Each row of a before or after table is a point. One or more steps were done to the points. Then noise was added and the rows were shuffled. The steps act on how far a point lies along the listed directions, d1 being the first. Name the steps. A step turns or swaps two directions, mirrors them in a line or flattens them onto one, adds a multiple of one to another, or multiplies one. Angles are multiples of 10 degrees, from the lower direction toward the higher: turns from -170 to 170, lines from 10 to 170 but not 90. Use the fewest steps. Two steps may share a direction if one is a turn and the other turns, adds or multiplies; they go together, in the order done. Otherwise the lowest direction goes first.
In the rows, zero is written as 128.

Directions:
(1): [116 180]
(2): [180 140]
Before (11 x 2):
[[103 129]
 [146  93]
 [144 164]
 [209 147]
 [ 72 140]
 [114 105]
 [145 204]
 [ 84 153]
 [ 92 111]
 [ 84 171]
 [165 156]]
After (11 x 2):
[[115 106]
 [135 172]
 [ 90 130]
 [111 207]
 [189 176]
 [153 158]
 [184 101]
 [126  86]
 [162  84]
 [140 106]
 [173 102]]
Steps: swap d1 and d2

Directions:
(1): [101 162  80]
(2): [124 180 167]
(3): [187 147 109]
Before (11 x 3):
[[124 178 116]
 [191 126 179]
 [151 143 159]
 [133 160 111]
 [187 104 148]
 [ 10  99 185]
 [178 143 189]
 [166 123 160]
 [107  78 172]
 [131 193 110]
 [172 146 169]]
After (11 x 3):
[[155 165 142]
 [128 159 150]
 [137 172 157]
 [141 148 135]
 [ 11  65 151]
 [ 92  96 127]
 [168 143 115]
 [137 149 135]
 [144 171 153]
 [132 170 153]
 [133 155 148]]
Steps: multiply d1 by 0; turn d2 and d3 by -20 degrees

Directions:
(1): [196 150 118 150]
(2): [102 145 137 196]
(3): [116 197 143 104]
(4): [113 141  56 129]
Before (10 x 4):
[[181  82 175 101]
 [159 142 202 180]
 [184 128  75 135]
 [158 116 148 143]
 [132 156  81  95]
 [159 119  86  97]
 [135 106  98 100]
 [187 129  85 114]
 [ 66 116 142 137]
 [121 180 135  82]]
After (10 x 4):
[[152  85  96 114]
 [147 112  71 117]
 [133 179 134  88]
 [151 143 157 139]
 [126 207 220 156]
 [ 69 112 140 112]
 [172  95  80 121]
 [184  97  68 170]
 [193 110  83 146]
 [179 147 187  93]]
Steps: turn d1 and d2 by 20 degrees; add -1 times d4 to d3

Directions:
(1): [190 113 102 169  83 136]
(2): [120  83  74 109 136  73]
(3): [ 96 169 132 133  66  84]
(4): [114 161 101 194 171 113]
(5): [117  77 186 168 128 100]
Before (12 x 6):
[[124 138  62 131 141 113]
 [120 167  80  65 111 128]
 [109 123 142  83 144 141]
 [ 72 169  94 133 114  68]
 [167 102 159 107 177 186]
 [ 96 128  63  88 106  94]
 [103 130 150  68 136 112]
 [136 118  76 167 179  82]
 [ 59 189  99 119 134 110]
 [122 125  94 144 134 101]
 [130 133  75 128 111  46]
 [155 121 220 189 146 219]]
After (12 x 6):
[[204 125 134 148  78 158]
 [111 144  70 134 144 105]
 [154 103 124 105 135 160]
 [125 127  81 180 156  65]
 [103 123 100 135 145 104]
 [ 95 107  63  81 152 120]
 [ 94 123  94 100 167  54]
 [124 152  74  62 151 148]
 [ 79 129 106 112 211 107]
 [155  99 126  85 158 144]
 [100 138  89 125 214 165]
 [162 138 215 201  66 185]]
Steps: turn d1 and d3 by 90 degrees; turn d4 and d5 by 10 degrees

Directions:
(1): [176 109 166 109 132  50 153 163 110]
(2): [158 155 129 228 134 107 136 107 138]
Before (11 x 9):
[[130 130 123 139 129 127 125 122 124]
 [105 139 111 133 123 160 121 117 141]
 [133 138 121 152 130 135 129 119 130]
 [128 129 126 127 125 134 132 128 128]
 [107 143 102 147 122 178 108 100 132]
 [102 129 126 111 128 155 115 121 131]
 [121 130 128 141 127 140 123 121 133]
 [113 131 118 131 127 153 118 115 126]
 [130 136 130 146 128 136 128 117 129]
 [106 127 118 113 126 151 118 123 134]
 [137 134 135 157 128 120 138 127 132]]
After (11 x 9):
[[138 154 115 201 133 139 128 103 138]
 [158 147 139 212 132 101 145 118 136]
 [ 66 124 108  73 124 199 100 115 135]
 [ 74 124 101  80 121 191 104 118 136]
 [115 139 119 162 127 155 119 109 139]
 [ 66 165  66 182 119 249  85  62 151]
 [124 130 124 125 125 139 130 127 129]
 [132 149 125 182 129 142 127 104 135]
 [ 73 150  87 140 120 210 104  97 152]
 [133 137 121 160 130 128 126 116 127]
 [ 89 138 101 133 125 190 106 101 134]]
Steps: multiply d1 by 2.5; multiply d2 by 3

Directions:
(1): [ 37 109 161 166 130 127 120 164 174 100 135]
(2): [163 161 170 185 147  95 194 116 122  82 136]
(3): [177  85 117 132 122 106 158 201 176 166 153]
(4): [147 164 154 154 170 145  72 198  80 137 125]
(5): [114 148 190  97  46 116 152 155  95 154 111]
(6): [161 172 134 177  77 166  90 108 190 143 116]
Before (9 x 11):
[[130 119 129  98 126  96 170 125  82 124 117]
 [143 137 111  92  90 167  54 129 100 180  75]
 [ 74 160 136 129 175 124  75 134  17 106 114]
 [155 138 163 177 159 105 128 182 145 145 122]
 [101 112 157 100  84 112 141 116  89 140 117]
 [122  87  68 106 174 126 128 128 134 131 152]
 [190 155 116 164 146 132 135  94 132 127 146]
 [129 111  96 101 117 133 111 133 158 149 130]
 [120 129 140 157 172 124 126 122 141  91 125]]
After (9 x 11):
[[100 112 113 133 158 125 119  72  99  98 125]
 [ 83 161 161 115 135 115  93 155   7 127 110]
 [132  98 136 107 118  92 190 171 117 139 151]
 [ 92 102  95  98 146 122 124 116 105 122 118]
 [137 134 133 135  84 145 107 144 153 168 139]
 [150 130 133 140 135  98 170 132 147 110 138]
 [125 121 147 102 101 136 107 152 131 151 111]
 [151 124 119 143 160 135  72 169 151 172 115]
 [151 166 169 191 161 110 150 116  97  81  96]]
Steps: multiply d1 by 0; mirror d2 and d6 in the line at 80 degrees; mirror d3 and d5 in the line at 160 degrees

Directions:
(1): [137 164 128  88 162 155  79  61 120  59 143 137]
(2): [ 87 171 119 127  86  47 160  78 132 112  92 123]
(3): [ 41  73 107 125 129 129  85 147  82 104 102 140]
(4): [158 148  92  94  85 160 174 157  54  95 115 102]
Before (11 x 12):
[[ 66 131 141 145 118  55 121  94 175 145 117 138]
 [130 144 114 155  72  88 184 163 125 181 104 123]
 [191 166 102 122 108 171 169 145 104 135 123 110]
 [163 142 119  87 133 183 135 136  96  67 131 130]
 [126 115 115 114 131 159 118 156  94 121 127 122]
 [136 134 128 150 103  96 172 142 139 143 134 126]
 [ 97 123  99 104 106 139 138 138  87  94  98 124]
 [167 124 104 131 104 149 146 126 128 125 127 115]
 [ 76  97 130 136 128 139 102 162 103 129 123 111]
 [117 140  79  87  85 180 128 141  38  71 110  99]
 [ 58 107 134 169 127  86 116 142 147 141 120 146]]
After (11 x 12):
[[ 84 118  94 101 109 142 126 135  77  84  96 125]
 [ 85  96 132 146 120 131 118 176 110 148 124 107]
 [ 88  80 107 197  38  56 221 246 118 250  76 118]
 [151 133 121 114 132 159 128 149 108 126 135 119]
 [ 11  89 129 153 112  48 104 121 149 147  98 145]
 [196 183 126  60 159 201 113  83 103  26 146 132]
 [ 33  75 128 189 110  70 128 180 140 168 106 145]
 [121 157  76  68 101 193 106 109  35  39 119 102]
 [204 174 105 123 106 169 182 146 113 145 125 107]
 [111 101 123 172  81  82 189 185 131 176 122 124]
 [174 126 107 135 101 146 155 130 133 131 129 114]]
Steps: multiply d1 by 2.5; add 1 times d2 to d3

Directions:
(1): [181 123 111  67 148 203 112 110 189 122 152  99 152 104]
(2): [158 132 169 152 133 115  97 117 146 189 199 200 117  98]
(3): [140 158 214  87  91 168 109 164 111 144 109 117  89 177]
(4): [177  85 104 163 142 152 134 116 127 111 138 164 129 233]
Before (13 x 14):
[[ 88  89  39 165 178  88 156  87 152  80 133 128 200  90]
 [181 126 110  57 127 212 126  84 190 149 145  92 144  92]
 [ 87 139  93 121 146  85 123 136 102 110 141 117 132  78]
 [ 97 181 198 151 103  40 110 133  91 205 152 179  80  80]
 [137 194 172  42 105 148  82 150 172 159 127  72 128  25]
 [128 193 207  43  74 147 106 156 103 147  94  98 105 112]
 [174 117  86 136 161 155 121 101 197  93 154 130 157 145]
 [ 69 171 198  90  91 103 131 182 105 148  79  92 130  91]
 [ 92 112 145 160 107  67 152 121 103 149 138 171 104 123]
 [192  93  56  97 136 189 155 107 150  76 121  87 168 147]
 [124 117 121 158 138 137 156 148  84  61  89 122 139 249]
 [165 173 178  97 127 135 120 120 169 183 184 128 141  61]
 [113 113 101 130 154 107 118 113 114 127 129  96 129  93]]
After (13 x 14):
[[ 92 152 114  88 140 113 119 148 103 107 126  92 123  85]
 [115 102 106 116 118 121 160 114 133 110 114 122 126 133]
 [129 109  25 154 166  75 154  78 142 111 130 120 155  99]
 [161 157 228 123 124 162 100 155 121 146 160 167 112 188]
 [153 131  99 150 144  73 112  83 141 171 192 202 155  46]
 [111 130 129 107 136 120 116 131 107 126 113  79 114 103]
 [160 151 189  97  78 152 126 157  97 140 120 120 103 147]
 [130 122  58 161 157  86 173  97 139 109 136 107 177 103]
 [126 125 112 128 114 127 149 101 126 154 124 127 124 118]
 [133 151 155 121 119 141 126 145 143  90 100 107 118 186]
 [108 130 126 140 145  79 122 125 158 172 169 159 169  29]
 [ 67 164 178  62 101 154 138 167 112  83  53  48 137 138]
 [115 137  64 152 147  54 113 106 158 142 151 132 161  21]]
Steps: multiply d1 by 0; turn d2 and d3 by -120 degrees; turn d3 and d4 by -40 degrees

Directions:
(1): [167 104 143 141 191  79 206 130  84 146 118 123 111  94 131 201 157 145]
(2): [118 100 215  69 121 100 122 128 141  92  92 161 196 173 136 169 113 116]
(3): [157  92 137 144  65 103 105  36 125 140 133 100 153  98  55 140 132 165]
(4): [106 125 128 153  60  75  64 188  80 148 157 137 129 107 179 172 146 146]
Before (13 x 18):
[[121 114 147 112 118 125 142 119 163 100 112 154 141 150 133 127 119 115]
 [116 138 108 138  75 152  80  95 162 139 132 121 135 133  91  79 117 110]
 [160 130  96 164  95  89  99 136  87 155 155 107 104  70 141 147 141 159]
 [130 142 101 154  80 106  85 135  96 147 155 122 112 101 161 138 145 134]
 [155 126  97 158 114 146  91 108 149 128 149  95  98 107 111  65 126 126]
 [116 135 175  84 161 138 157 139 153  95  99 147 150 165 121 113 119 110]
 [113 119 138  90 126 150 101 125 149  98  98 130 140 169 136  87 101 110]
 [134 112 136 129 148 117 121 170 115 139 155 138 105 113 165 134 155 118]
 [124 132  77 199 110  85 100 165  76 157 169  92  99  83 135 156 137 145]
 [134 107 102 172  97 108 128 122 105 163 158 101 105  80 107 152 131 165]
 [114 132 165  99 104 124  92 126 168  97 100 171 167 163 131 134 113 134]
 [140  93 156 137  77  53  99 104  96 149 150  98 147  81 131 202 138 148]
 [121 183  71 153 135 189 117 138 167 146 130  99 103 137 119  36 110 127]]
After (13 x 18):
[[ 74 152 123 106  20 186   9 104 205 110 131 140 171 180 100  26  86  90]
 [ 99 148 123 144  89 106  89 189 103 134 150 133 112 117 157 127 143 136]
 [127 115 167  96  91 153  56 104 186  82 116 126 166 169 117  61  96 103]
 [ 99 172  71 160  55 160  36 143 163 128 153 142 110 128 138  72 120 144]
 [149 144 113 115 152 167 153  68 159 116 121 118 124 139 106  87 116 110]
 [156  92 151 123 180 121 208  84 137 130 112 111 130 111  79 160 118 145]
 [ 73 164 174  72  57 182  31 140 211  90  99 146 207 220 132  37  69 103]
 [185 106 102 159 189  99 211  67 108 161 137  68  87  58  89 170 147 140]
 [158 105 136 120 194 131 175 133 128 138 138 128  99 111 135 131 154 119]
 [163 110 135 128 231 130 220  79 139 111  99  96 131 131  70 142 111 115]
 [109 127 105 151  78 122 102 143 141 123 144 143 112 126 153 118 129 126]
 [194 116 136 114 201 125 200  71 135 121 100 111 124 106  91 136 120 138]
 [ 82 142  96 117  44 160  13 155 147 111 133 126 127 162 156  48  95 115]]
Steps: multiply d1 by 2.5; turn d2 and d4 by 140 degrees; multiply d3 by 0.7

Directions:
(1): [249 102 137 143 151  83 150 130 146 157 118  91 143 117  96 111 138 198
 166 145 140 103 142  75]
(2): [160 143 206 148 113 159 133 119 124  82  81 164 121 125 115  81  74 131
 142  53 161  82 166 179]
(3): [125 192 115 170 137 109  60 171 105 108 200  97 119 175 185  96 114 197
 143 119 116 101 121 151]
Before (14 x 24):
[[110 189 122 167 124 128  74 169 116  98 184 112 114 170 175  97 115 173
  137 116 123  93 122 160]
 [116  98 104 105 115 117 146 115 125 147 123 134 121 122 114 152 147  90
  119 140 113 152 122 121]
 [152 128 118 140 144 104 128 127 134 145 128 105 135 110 129 129 143 153
  131 150 131 131 130 118]
 [132 156 123 145 134 109 123 155 103 146 147 110 139 142 155 114 124 153
  135 130 118 125 125 140]
 [149 110 140 123 135 125 131 125 131 108 122 122 137 134 136 111 111 134
  153 122 129 121 133 126]
 [ 79 141 125 138 106 139 127 125 125 115 131 144 128 131 156 132 117 110
  105 111 127 134 130 156]
 [ 95 168 118 146 123 141 103 152 105 117 156 136 135 150 177 117 117 138
  130 134 109 123 133 151]
 [126 114 114 105 113 126 140 111 139 140 122 132 136 126 105 147 132 111
  117 147 114 167 121 113]
 [113 127 176 137 110 160 139 114 114 111 100 166 124 122 121 117  95 117
  132  92 157  99 154 173]
 [103 158 115 136 122 118 105 141 114 117 136 138 126 149 167 139 111 125
  124 121 120 126 130 139]
 [ 54 115  75  97 115 147 126 143 127 148 135 136 131 108 148 175 158  69
   93 160  82 162 112 105]
 [180 154 100 147 154  81  88 160 116 129 175  79 138 164 165 102 131 201
  153 159 122 106 116  97]
 [176 135 118 146 135 104 119 142 139 143 156 103 121 129 143 121 121 166
  146 153 116 108 142  88]
 [143 120  91 112 147  97 125 137 123 140 148 108 125 130 128 144 151 147
  115 165 108 139 117  76]]
After (14 x 24):
[[105 101 100 107 113 120 143 118 121 146 131 137 121 130 123 156 149  87
  115 144 105 156 119 124]
 [ 74 164 111 150 125 127  87 148  98 125 182 124 122 156 174 128 125 154
  127 137 123 116 121 160]
 [246 104 187 128 137 114 160 114 135 115  58 134 141 113  88  85  99 158
  158 100 171  80 163 106]
 [222 112 156 141 133 115 152 122 154 139 105 122 127 107 108 110 106 158
  155 130 136  95 165  86]
 [ 49 149 121 135 105 151 121 124 120 109 138 152 124 137 166 139 115  94
   97 105 120 138 126 168]
 [ 93 149 136 127 113 137 119 128 115 101 104 160 124 135 152 139 100  96
  116 101 131 124 140 156]
 [122 117 112 107 115 124 139 113 138 140 128 133 132 130 109 150 133 115
  118 148 110 169 117 111]
 [154 117 129 128 140 120 128 132 127 113 135 110 136 144 143 111 117 147
  157 130 122 121 130 119]
 [ 30 108 103  88 100 177 146 127 126 133  97 170 129  93 135 176 140  26
   79 132  93 162 122 133]
 [123 156 183 147 103 168 124 133 128  77  99 166 114 139 125  87  87 117
  134  67 152  84 152 183]
 [181 111 136 139 143 108 147 116 141 145 103 114 137  97 109 120 133 154
  135 135 143 120 145 118]
 [ 89 148 156 130 110 169 134 132 106 103 104 172 129 130 152 112  98  96
  123 104 123 120 152 172]
 [148 134 162 136 124 130 153 134 111 135  97 135 139 122 124 108 110 129
  135 104 139 120 143 149]
 [177  92 138 103 136 114 164 111 138 130  84 135 130 105  86 132 128 124
  120 136 131 126 141  86]]
Steps: multiply d1 by 1.6; swap d2 and d3

Directions:
(1): [132 114 121 179 100 180  46 133 113 171 105  65 105 126 116  92 189 108
 174 165 192  85  90 119 118 186 112 162 168 150 154 156]
(2): [149  43 127 169 124 121 112 225 103 131  98 169 139  83 146 123  62  93
  93 121 112  88  89 176 169 120 100  82 147 162 116 166]
(3): [160 155  99 133 139 177 166  99 122 198  85 183  92 135 167 203 169 122
 106  69 120  80  74 129  99  99 118 110 153  71 174 144]
Before (12 x 32):
[[163  79 102 161 131 170  97 181  94 159  96 167 108  86 147 123 113 110
  125 129 124  95  71 159 138 138 101 109 198 144 135 182]
 [131  54 161 144 135  78 125 213 113  66 133 145 167 102 123 109  18 110
  100 149  89 129 131 165 193 136 107  99 111 177  85 142]
 [137 107 134 146 124 105 143 155 123 129 125 145 159 118 152 128  97 135
   93 114  93 142 117 153 149 121 126 115 128 135 119 138]
 [122 130 142 120 116  81  87 134 122  82 159  75 143 111  84  67 111 148
  146 161 130 165 155 116 130 173 130 135 109 181  96 107]
 [134  58 147 156 148  85 172 211 119  75 126 214 146  96 133 152   7 100
   79 113 100 102 107 169 173  96 111  60 119 144 100 151]
 [104 158 142 119 130 115 131 113 115  98 146 109 138 150 112 114 107 129
  133 126 142 146 171 132 139 150 148 124 123 125 115  95]
 [128 141 129 130 123 115 130 151 123 113 140 141 146 137 132 139 100 126
  121 143 130 132 121 115 137 134 100 134 113 123 151 134]
 [132 125  84 162 111 198  98 120 119 185  77 119  80 130 143 114 207  88
  150 108 183  77  78 125 104 151 110 148 165 129 170 157]
 [140 114 106 159 135 195 109 125  85 181  85 139  94  96 142 159 175 100
  142 108 148  63  72 133 122 126 118 134 174 117 143 160]
 [ 97 145 149  88 140  68 144 114 173  64 178 111 156 157 108  89  79 159
  115 168  95 211 188 136 145 129 145 145 100 137  90  78]
 [112 158  99 145 129 146 118 103 121 145 117 127  94 121 145 154 164 131
  142  95 135  96 116 122 112 118 141 135 148 102 151 126]
 [125 141 102  98 149 115 154 128 161 122 147 148 135 127 131 165  98 124
  101 114  70 130 120 131 124  90 153 118 131 108 132 120]]
After (12 x 32):
[[124 126 106 103 148 110 143 145 157 114 147 148 141 119 131 159  84 119
   96 120  67 134 119 142 135  90 149 111 130 124 121 120]
 [129 203 122  98 131 120 122  57 134 129 149  88 110 142 100 123 184 165
  157 126 135 156 141  86  85 157 141 149 113 119 138  97]
 [121 112 104 165 128 137 105 154 107 137 109 139 103  97 148 140 124 113
  128  99 125  86 102 147 137 118 127 114 155 129 136 142]
 [116 121 140 134 122  90 138 135 133 106 148 116 165 128 131 103 104 142
  108 133  98 167 144 142 144 132 137 134 117 144 108 120]
 [115 202 121  77 151 115 180  48 179 125 153 145 118 181 133 158 144 167
  114 117  93 186 157 120 100 108 148 149 110  71 136  78]
 [131  73  97 181 106 174  74 180 107 157  83 117 103 107 136  76 156  73
  139 131 180  78  82 148 137 160  98 133 166 166 143 164]
 [115 177 129 116 134 135 149  87 112 125 130 131 122 159 128 145 133 128
  128 100 143 126 150 130 123 140 147 120 130  95 137 100]
 [ 95 150 170  91 136  66 133 103 143  42 183  78 163 154  89  87  85 154
  146 176 112 188 195 104 152 152 142 162  79 154  83  90]
 [129  78 126 145 121 131  67 183 106  97 144 110 138  90 107  58  93 127
  153 181 133 148 126 145 154 164 117 135 170 185  95 159]
 [123 149 131 124 125 116 131 142 128 111 147 135 146 144 132 136 108 133
  123 144 132 136 125 112 132 135 102 143 110 121 151 129]
 [ 86 106 174 116 141  50 151 152 140  10 185 128 164 130  88  92  28 129
  128 167 122 178 189 128 161 129 145 113  81 162  72 106]
 [126  63 127 172 126 160  78 182  80 133 107 115 120  73 122 104 118  89
  141 149 150  80  96 155 158 144 116 127 166 171 108 161]]
Steps: turn d2 and d3 by -80 degrees
